Rows are points. Two turns around zero, p and q, are shown by what they do to some points. Where does a point land after both, in the order given? Backwards means that the second turn is done in reverse. Each puzzle has new turns, and all numbers are rounded.

Turn p:
[-20  27] => [32 11]
[35 -4] => [-14 -32]
[-15 -23] => [-17  21]
Turn q:
[ 40 -15] => [12 41]
[-9 14] => [-13 -10]
[-31   1] => [  1 -31]
Where do these land?
p, then q: [-14 -27] => [-20 -23]
p, then q backwards: [ 18 -13] => [-12  19]
q, then p: [-4 41] => [ 6 41]

Turn p:
[-19   6  26] => [-30   8 -10]
[  7 -25 -28] => [22 -8 30]
[ 10 -19 -31] => [ 26 -11  25]
[-21 -26  25] => [-32  18  21]
[12 31 30] => [ -7  18 -41]
[ 11  33 -22] => [ 22 -23 -26]
Turn q:
[-14 -10  26] => [ 4 -2 31]
[-4 10 18] => [15  7 12]
[  1  21 -62] => [-26  24 -55]
[33 -9 21] => [ 24 -32   1]
[-16 -11  -3] => [-16   4  10]
Where do these land?
p, then q: [  4 -30  12] => [27 15 11]
p, then q: [-40  34  25] => [-51  26   8]
q, then p backwards: [ 11 -31 -22] => [-34  21  -1]
q, then p: [ 13 -19   6] => [-4 11 21]
q, then p: [-16  31  -1] => [ 10  -9 -32]
p, then q: [ 29  16 -20] => [  4 -26 -28]

Turn p:
[  2  27 -18] => [ 15 -28   6]
[ -3 -21  17] => [-13  23  -8]
[28 14  0] => [31  2  2]
[-12 -27  39] => [-23  33 -28]
[ 33   4 -14] => [30  5 20]
[-48   4 -24] => [-40 -36   7]
Turn q:
[-10 -16  41] => [-29  21 -27]
[  8  33 -15] => [ 26 -26  -3]
[ 12 -39  24] => [-15  45  -4]
[  0  14 -10] => [ 10 -14   2]
[-10   8 -40] => [  9 -25  32]
Where do these land?
q, then p: [ 41 -26  10] => [ 40 -27 -11]
p, then q: [ 24  -6 -31] => [  2  20 -34]
q, then p: [-34   1  26] => [-37 -17  12]
p, then q: [ -7  32 -14] => [-6 31 16]
q, then p: [-23  -2  10] => [-24  -7   2]

Turn p:
[22 13 -7  5] => [ -1 -20  16  -7]
[-21 -20  36   3] => [ 8 44 -7 -9]
[  6  -2 -53 -19] => [-22 -43 -24  18]
[-24  16 -36 -10] => [  2 -21 -15  39]
[28 -4 20 33] => [-13  11  38 -24]
[-11  -3  40 -12] => [ 26  29  -7 -17]
Turn q:
[ -6 -21  20  -4] => [ 5  6  8 28]
[14 -1 -6  7] => [ -8 -14  -2  -2]
[ 3 36  0 41] => [-22   1 -47 -16]
[-60 -35  -7 -24] => [ 3 55 48 11]
[ 3 12 -6 -7] => [  7  -3  -2 -13]
[-16   9  10 -13] => [18 17 -2 -1]
[ 63   0 -12   0] => [ -3 -64  -2  -7]
Where do these land?
p, then q: [19 16  7 65] => [ 28  26 -37  45]
p, then q: [ -9 -22  15 -20] => [  5  -5   7 -33]
q, then p: [ 20 -60  -4 -21] => [ -5  58  22 -25]
q, then p: [-27   6 -16 -18] => [ 33 -11   2 -12]
q, then p: [-5 25 22  9] => [-13 -30   4  13]
q, then p: [  0  17  -6 -23] => [  5 -16  -7 -23]
q, then p: [  2  17 -18   8] => [  6  -7 -24   4]

Turn p:
[ 25   2 -16  -1   1   3] => [  0   3   0 -16  25  -3]
[ 14 -21 -18 -14  -7   1] => [-19   8  13  -4  22  10]
[ 29   9  -8 -10  -7 -29] => [-24  -1 -18 -12  21 -22]
[ 37  16  10 -28  31  -4] => [  8  16 -41  10  37  -6]
[-37  11 -11  38  -1  22] => [ 30 -12  20 -22 -38  13]
[-54 -26  29  40  14  12] => [ 25 -38  19  28 -47  31]
[ 30  -2  22 -24  11 -45] => [-31  -9 -40  22  24 -19]
[-11  16 -28 -28 -12   8] => [-12  39   2 -20  -8   4]
[-33  -5  21  28 -30  33] => [ 26  -6  45  14 -37  -7]
Turn q:
[ 45   3 -36  -2  -5 -18] => [ 26 -37  25  -4   4  31]
[-20 -39  20   4  21  -5] => [ -3  17 -23  41 -14  -8]
[ 25 -33 -18  -3 -15 -18] => [ 10 -18  -3  22   9  40]
[-14  -8  30  31 -21 -20] => [ 17  22 -31   7  33  -9]
[-12  32 -36  23   6  45] => [-30 -41  14 -25   6 -40]
[-27  13  22 -22  29  -9] => [  4  31  -7  -7 -38 -18]
[-17  19  26  31   5  37] => [-20  14   5  -2  23 -50]
[-11  16  -4 -41 -25  -7] => [-12  14  -6 -36 -14  29]
[ 32  -2  -4 -21   5  -6] => [10 -1 27  4 -9 25]
Where do these land?
q, then p backwards: [ 27   0 -15 -45 -22   5] => [-27 -34 -38   3   5   9]
q, then p: [-31  41 -16   0   6   9] => [-49  21  -8   9  -5   1]
p, then q: [  2  18 -29   5 -11  -1] => [ -4  15   4 -17 -21  18]
p, then q: [-29 -41  10   1  39 -21] => [-47 -26 -10  25  25 -17]
p, then q: [ 27  17   7  -5 -34 -20] => [ 34   7 -29  -7 -23   4]
p, then q: [-6  3  3 39 64 -2] => [-30 -40  30  36   6  31]
p, then q backwards: [  6   0   8  -3 -60  28] => [25 26 31  3 35 31]
q, then p: [ -6 -43   9   9   5  -1] => [ 17 -26  11 -29  -9   6]
p, then q: [ 9  6 21 -1 13  3] => [ 14 -20   6   8   6  -2]

Turn p:
[ -1 -27   6 -42 -19  -1] => [ 17 -35  31  17  -9   1]
[  6  -8  10 -28  -4  -6] => [ -1 -21  16  16  -1   8]
[ -5  -7 -27  31  51   4] => [  9   0 -57 -27  18   6]
[ -2 -20  -4   7 -41 -20] => [ 17   6  10  22 -30 -28]
[-20  26 -49  27  25  16] => [ 18  29 -31 -31  43 -13]
[ -5  36  31  11  -5 -17] => [-46  20   7   7   1  -9]
[46 21 17  7 26  6] => [-23  18 -14   7   2  50]
[-18 -20  16 -13 -32  18] => [  9 -14  36 -12 -23 -14]
Turn q:
[ 18 -29 -11  34   8  -9] => [-26  12 -22   3 -27 -23]
[ 20  24   9 -28 -31   2] => [-12 -27  32   9  13  25]
[-12  18 -31 -20 -41  27] => [-7 12 55 -7 32 -3]
[ -8 -44  14   4  16  26] => [-11  27 -41   8  23  -4]
[  0  23  29  11  -6 -27] => [ 20 -30   2  24 -19   2]
[22 18 23 18 16 -2] => [  4  -2  -9  19 -30  23]
[-40  -9 -33 -18  39 -17] => [ 32   8 -17 -55   7 -20]
Where do these land?
q, then p backwards: [  4   1   3  16 -38   9] => [ -2  17  10 -20 -22 -23]
q, then p: [-15  -1  11  13   0  35] => [-17  30 -14  -8  14  10]
p, then q backwards: [  0  -4  25 -37  16 -56] => [ 28 -19  43   4 -46 -18]
p, then q: [-19  16 -29   6  -8  27] => [  5 -22  -5 -17 -11  36]
p, then q: [ 35 -19  16 -55  20 -40] => [-19  55 -33  31  -4 -37]
q, then p backwards: [-12 -18 -21  25   8   8] => [-12  12  -7  32 -16  -6]
p, then q backwards: [ 7 24 -5 32  1 18] => [ -1 -10 -22   2  25  28]

Turn p:
[ 11 -32 -11   0  -3  -2  -5  10] => [ 26   0 -15  11 -12  -7  14  -5]
[-13   9  15   8  36   6 -26  -5] => [ -4   0   0 -27  24  15  20  25]
[ -1 -11  19   8   9 -14 -14  -3] => [ 11   4  -1 -20  -6  18  11   3]
[  0 -21  -9  -5   2 -12   4  31] => [  4   1 -16  15 -27  -6  19   7]
[-18 -13  -5 -20   4  -7  -5  -1] => [ 10 -11 -10   0 -10  -1  -8  23]
[ -8   7   3  39 -10  11   4 -15] => [ -3  19  13 -27  11 -19  -3 -18]
[  2   4  -2 -11 -12   6  40  -7] => [-15 -24   9   9 -11 -16 -18 -19]
[-13   9 -21 -13  -1 -25  32 -14] => [-23 -17 -24  -2 -15  -8 -32  -5]
[ 59  25 -17 -14 -20  20 -20  -2] => [  7  15   7  53  38  20  -5 -27]
[-20  23  28   8  -5  17 -11   7] => [-13  14  37 -13   6   2   3  18]
Turn q:
[-12   0   6 -16  19  -5   4   8] => [ 6 -5 25 -6  1 12  5 -4]
[ 11 -11   3  -1  10  11   0 -23] => [ -1 -24  -9 -12 -13  -3  -8   0]
[-22  -2 -16  11   2   9 -13  13] => [-9  6 -5  0 17 22 12 16]
[-18  12  17  38   8  -3  10   6] => [-21  29   1 -16 -21   4  19   8]
[ 97  18  10  -3  -6  13 -13   3] => [-25  -9  -7  -4  13 -65 -70 -15]
[-17  -8  17 -15 -12  -4 -13 -11] => [ 16 -13   8  15  -9  -5  14  18]
[-11 -16 -15   4  -2 -24   4   7] => [ 2  8 -2 21 -5 25  2 -9]
[-17 -10  -7  -9 -15  10  17   7] => [28 10 -8 -3  6 13  5  4]
[-11  16 -15  -8  -3  -8   3 -10] => [  3  -4  -4   5  10  -1  21 -16]
Where do these land?
q, then p backwards: [ -4   9  13  18 -13   0   0   9] => [-13   5  -8  12  -5  -2  -9  18]
p, then q: [ -9  13 -22   3   5 -14 -67  -7] => [-31   8  17 -29  55  -4 -10 -15]
q, then p: [-12   9 -19   4  11  -5  -4 -13] => [  0 -19  -2  -9   1 -21  -5  -2]
q, then p backwards: [  4 -39  40   6  27  -9  20  -8] => [-22 -15  37 -16 -29 -32  16   3]
q, then p: [ 48 -14  13  16 -19   8  17   4] => [ 12  40 -20  12  10  24 -21  15]
p, then q: [ -7  -4 -11  13 -12  16  -7  19] => [-10  20   9   6  -7 -11   6 -19]
q, then p: [ -8   5  -5 -32  25  21 -10   3] => [ 16 -34   4  -2  -6  12  26   8]
q, then p: [  7  -4  -8 -25  -4  -6  17  36] => [-2  1 10 -7 33 29 15 -5]
p, then q: [  0  18   6   1 -20 -17   5 -14] => [ -5 -16   0   4   9 -14  16  21]
p, then q: [-13   1 -15  -9 -17  13   7 -14] => [-21  -5  10  23  -5   1  -4   5]
p, then q: [ -6   5   8   6  18  -8  20 -14] => [ 21 -18   4   6   1  15   6   5]

Turn p:
[-23 -29 -11 -12  23  15  -1  19 -12] => [-9 15  7  2 25 11  3  9 41]
[-37  -2  -2 -20 -18  -1  27  -6 -34] => [-24  13  16 -19   2 -10  49  -6  12]
[-21 -38 -13  18 -45  -4   9  15  -6] => [  5  24  32 -37  26  19   8 -25  -8]
[-27  33 -26  20 -40  30 -34  -3 -37] => [-52 -35  24 -39 -24  30  -1 -21   2]
[  2  -6  26  26  31  20  27 -14 -20] => [ 24 -16  -9  31  -4  10  29 -24  26]
[  2  24 -27  -7  28  -7   3  -7  21] => [-16 -23 -16  20  19 -12  -7  24 -12]
[ 15 -22  -1  -6   9  10 -34 -41  24] => [  6  -7 -31  -9   7 -27 -42 -22  14]
[ 46   1   1 -29  -4 -32  22  17   4] => [ 28  26 -26  -6  -7  -3  10  41 -29]
[ 27  35  43  -3  36 -48 -19 -12  14] => [  1  15 -33  58 -41 -21 -18   7 -29]
[-29  11  25 -15 -24   9  -5  27  16] => [ -4  11  51  -3 -18 -15  -6  11   3]
[ 46  -7 -15  27   3   8   5   6  30] => [ 42 -22 -15   0  16  18 -25   7 -20]
Turn q:
[-47 -14 -38 -16  32  -5 -11  11  -1] => [-15  -7  30  46   2   0  26  16 -34]
[ 21  14 -18  35 -18 -20  15  42 -20] => [  1   4  27 -46  23  43  -1   8   1]
[ 11  -9  14  -3   3 -28   3 -12 -19] => [-18  28  -1 -11  -2  -7 -18  -5  -7]
[-10  18  22 -16  11  -2  16   8  17] => [  4 -23   4  -6 -14 -22 -18  16  -6]
[ -9 -20   2  -8  40  11  30 -34  35] => [  3 -27 -33  28  -3 -21 -16 -17 -44]
[ 19  -1   6  29 -69  18  -9  55 -64] => [ 45  52  32 -56  18  32  32  15  44]
[  0  -9 -14 -21  41  16 -30   6   7] => [-26 -17   1  20  11 -28  36  -3  -8]
[  8 -24  18  -1 -28  -7 -32 -12  26] => [ -8  11 -23  -2 -44   5  16 -19  19]
[-10  20  12  21  14   2   2 -31   9] => [  4 -15   3  17   1  -6 -31 -28   7]
[ 17  26  -4 -19 -27  16  15 -34  11] => [ 10  -7 -40  12   7   4 -26  17  30]
Where do these land?
p, then q backwards: [ 37 -13  27 -13 -31  45   0  22 -32] => [  0   3  33  17 -64   5   0  35  16]
p, then q: [16 -7 15 -2 45 34  9  3 26] => [-21 -22 -15 -31  -7  24  24 -33 -10]
q, then p: [-11   9  20  20  37 -16  -4 -15  -4] => [-18  18 -13  10 -16 -15  -6 -38   2]
p, then q backwards: [  4 -11   1 -16 -27 -19 -11 -30  15] => [ 19 -18  35  -3  21  -5  14  -6 -10]
q, then p: [-29 -16   9   4 -13 -30 -17  34  23] => [ 18   9  35 -34 -27  -8  24 -11   1]
p, then q: [ 28   9 -25  20  35  -8   5  -3  24] => [ -9   5  12  -2  33  12  36 -27 -17]
q, then p backwards: [-25  15  21  29  16 -16  22   7  29] => [  9  25  10  30 -29  20 -20  -2  25]
q, then p: [  0  31   9 -41 -25 -25  13  20 -35] => [ -9  20  38  19 -25   8 -27  46  -6]
p, then q: [ 23 -29 -45 -19 -19  14  16 -10 -31] => [-11 -21 -26  18  20 -19  15  49 -25]
q, then p: [-43  13 -33  19 -19  20 -32 -29 -15] => [ 41 -44  12  30  -2   8 -16 -35 -11]

Turn p:
[ 12   3   6  40 -50 -20  39  -1  -5] => [ -6 -24  -3 -60 -15 -10 -33 -26   1]
[-33 -39  -1 -22  53  -5  15 -10  -5] => [  6 -41 -14  48  12   2  11  33 -26]
[ 14  14 -15 -35  32  -9 -60  11  11] => [-6 43 36 47 11 25 25 -2 -4]
[  5  19   7  -5   9 -39  33  28  -4] => [-28 -19  14   3 -44  12 -20   1 -10]
[  3  -7 -12 -31  -4 -30  10  -6   8] => [  7  -5  28  13  -9  -8 -16   2 -29]
[-42  17  24  -9 -21   7 -20  -1  -3] => [-11  -3  16  -2   1 -39  28   8  29]
[ 26  10  -2  17  18  12   8 -15   7] => [  5  12 -13 -13   7  29 -15  15   4]
[ -6  -9 -17  17 -16 -15 -35  -7  12] => [ -9   5  19  -4  37  -4   3 -26  -1]
[ -9 -27 -13   8 -38 -14  -6  -4  55] => [-20  12   9 -23  36 -36 -11 -14 -41]
[-13  26 -21   6  23  40  34 -15 -42] => [ 28 -13 -37  21 -13   5 -29  20  49]
[  8  -1  17   8   9   6  -1 -18 -16] => [ 15 -10  -3 -11   2  16  11  11  11]
[ 36  -5  25   9 -16  69 -17  39 -18] => [ 17  44 -55 -21 -25   8  44 -24  17]
Turn q:
[-15  11  16 -10 -15  12 -43 -18 -25] => [-27 -19  10  32  -9  22 -11 -24  18]
[ 22  24  21 -31  38   3 -29   6  34] => [ 26  31 -35  36 -35  16 -14  -6 -10]
[ 14 -11  22 -24 -31 -12  22 -14 -22] => [  5 -40  14   2  17  15 -23  17 -22]
[-24 -40 -36  16  16 -20  25 -13  10] => [ -4  -8  -8 -59  -1 -30  15 -18 -11]
[ 37  -6  34  20 -38 -18 -15  17 -20] => [29 -9 40  8 25 47  0  8 11]
[-25  22  16  35  26  -7  23  -3  19] => [-12  49  -7 -22  17 -13 -25  -4   5]
[-25  24 -29 -26 -31   6  30   1  30] => [  0  -7  15  14  -9 -66 -14  17 -10]
[ -3  17 -17   7  -2  15 -27 -15  28] => [  7  10  -8  24  -5 -23   5 -28  20]
[-23 -24  12 -35 -20  16  21  33 -30] => [-35 -21  30   3 -12   7  12  32 -41]
[ 21  -1 -35  24  25 -21 -11   0 -14] => [ 15  -2 -21 -31  -7   7  20   1  39]
[-15 -41 -14  -4   5   4 -25  -5 -38] => [-30 -33   2 -17 -15  23  29 -20   1]
[35 24 11 29 26 21 29 13 29] => [ 25  50 -28   8  34  -5   6  24  -1]
Where do these land?
p, then q: [-44 -30 -25  47  10  10  28  20   4] => [-14 -15 -14 -48 -30 -20  30 -41  13]
q, then p backwards: [ 36  19   8 -12  -9  -4  30  -1   3] => [ -5 -10 -11 -12  20  16  18 -39   5]
p, then q: [ 45  24  15  15   7   5 -20  15  -1] => [-17   3  -8  46  10 -30 -10  12  -7]
p, then q backwards: [  6  25 -28 -14  -4   8 -26  -7  30] => [-13  29  26  29  -5  10   7  15  21]
p, then q backwards: [ 19 -11  37 -13  60   0  16  -8 -18] => [ 45 -12   7 -37  12   3  -6  34 -37]
p, then q: [-49  -1  32 -28 -18  22  35  -6  -3] => [ 40 -11  43 -43 -22  -1   3  19  -7]
q, then p backwards: [-12  10 -18  21 -16  -7  12 -36 -52] => [-38  19   6  55   0 -15   5 -16  -3]
q, then p: [  9 -13 -22 -23 -12  13  -9  -1 -11] => [  5 -23 -18 -12   2  -7  -7 -14 -21]
p, then q: [  7  18   1 -10 -21 -43 -50  26  19] => [-35  13   3   8  24   9 -63  -8 -13]
q, then p: [-15 -42   0  17   3  -2 -16  -2  29] => [ 39 -15  18 -12 -10   2 -13  29   9]
